Each row is a point. Examples show where two turns around zero, p and q, send a point. Write where each new point lands after one turn and then the other. Backwards means that the second turn is done in reverse. Each puzzle has new turns, and all numbers are rounded.

Turn p:
-22  12  -7 => -14  21   4
 14  -5 -20 =>  20   5 -13
-16   5 -43 =>   6  41 -20
 10 -24  44 => -15 -49   4
 -2  29 -21 => 12 31 13
 17 -18  48 => -10 -52  12
Turn q:
-16 -11  12 => -22  -5  -1
-14 -25 -28 =>  -9  17 -35
41 14 16 =>  33 -27  18
-2 33 27 => -2 -4 42
32  0 10 =>  23 -24   3
-41 -11 -37 => -23  44 -27
Where do these land?
q, then p: -2 11 12 => -10 -12   6
p, then q: -33 -15 -44 => 20 52 12
q, then p: -10 -45  -1 =>  -6  31 -34
p, then q: -23  12  -2 => -11  12  20
p, then q: 28 10 13 =>   4 -32  -6
p, then q: 40 27 23 =>   1 -53   2

Turn p:
 39 -19  15 -17 =>  34 -33  -5  10
-7  6 -7 17 => -19   5  -4   3
-17 -26 -18 -17 =>   3  -5   1 -39
 -7 -17  -2  -8 =>   3  -8   6 -17
25  6 35  9 =>  11 -16  13  38
-6 31 -9 19 => -20  25 -11  17
-27  21 -13  -3 => -11  34   0 -10
Turn q:
-13 -17 -17 -48 =>  -3   5   9 -54
19 14  2 10 =>  5 16 -8 18
-10  17   3  27 =>  -9 -13 -17  24
 12 -37 -32 -13 =>  41  -3   5 -32
-6  9 26  9 => -19  -3  10  20
-1 12 -7 17 =>   1  -4 -17  13
-1  1 26 -1 => -14   2  18  11
Where do these land?
p, then q:  -6   9 -27 -15 =>  -4  19 -21 -17
q, then p:  11  10 -17  41 => -25 -20 -34   4
p, then q: -19 -19 -14   4 => -15  -1   9 -25
q, then p backwards:  14  -7  20 -15 => -23   8  16  -4
q, then p backwards:   0   8  38 -14 => -28   9  17  23
